Rows are points. Each copy is the shape, with its points in the same order, turned, moved and blurred by noise. Some copies are also mirrored. Which?

Shape, 9 rows:
19; -15; 23
56; 59; -12
-9; 51; -27
18; 17; 29
80; -19; 2
14; -12; -10
-39; 8; 12
-6; 16; 21
-18; 34; -29
Copy 1, 9 rows:
-33; 41; -1
47; 86; -4
53; 19; 10
-13; 55; 20
-26; 88; -46
-7; 27; -19
-4; -7; 31
-7; 29; 26
39; 5; 3
Copy 1 is: mirrored
Copy 2 (9 x 3):
23; 22; -6
-50; 49; 42
-47; -22; 36
-11; 31; -7
33; 79; 33
25; 7; 20
0; -33; -14
-13; 1; -7
-22; -33; 27
Copy 2 is: mirrored
Copy 3 (9 x 3):
20; -25; 6
-53; -49; -44
-60; 8; -3
-14; -47; 15
34; -52; -48
5; 2; -11
-16; 15; 42
-21; -19; 28
-45; 21; -3
Copy 3 is: mirrored

Shape:
-29; 23; -38; 40; -9; 46
15; -16; -35; 41; -9; -10
-44; 36; 50; -14; 34; -6
39; -11; -32; 31; -29; -31
-32; -16; 12; -12; 36; 51
22; 18; 23; -51; 20; 29
-25; 17; 56; -18; -31; -24
-21; 31; 45; -5; -34; 7
36; 22; 20; 50; -31; 60
Copy 1 (9 x 6):
-18; -4; -80; -23; -49; -13
24; -48; -44; -18; -12; 19
-17; 44; -3; 54; -17; -8
22; -74; -33; -17; 18; 16
0; 48; 0; -24; -51; 0
-26; 39; 14; -23; 25; 11
-18; -8; 20; 42; 2; -42
-25; -1; -13; 23; 4; -49
17; 5; -69; -39; 29; -47
Copy 1 is: only turned
Copy 2, 9 rows:
-7; -49; 36; 1; -46; 18
-6; -7; 38; 48; -15; -22
6; -56; -30; -38; 50; -7
-15; 16; 41; 62; 11; -15
-15; -29; -26; -45; -28; -26
-16; 22; -24; -45; 22; 6
-49; -42; -21; 2; 67; -1
-50; -44; 1; -12; 46; 16
-52; -11; 79; -26; 0; 7
Copy 2 is: only turned
Copy 3, 9 rows:
-36; 1; -61; -29; 21; 20
-41; -30; 11; -20; 41; 33
-23; 33; -4; -2; -11; -76
-38; -41; 38; -24; 24; 49
31; 25; -38; 13; 41; -16
50; 3; 19; -9; -16; -17
-30; 35; 38; 17; -41; -32
-31; 38; 17; -11; -36; -13
-13; 57; 12; -59; 18; 47
Copy 3 is: mirrored
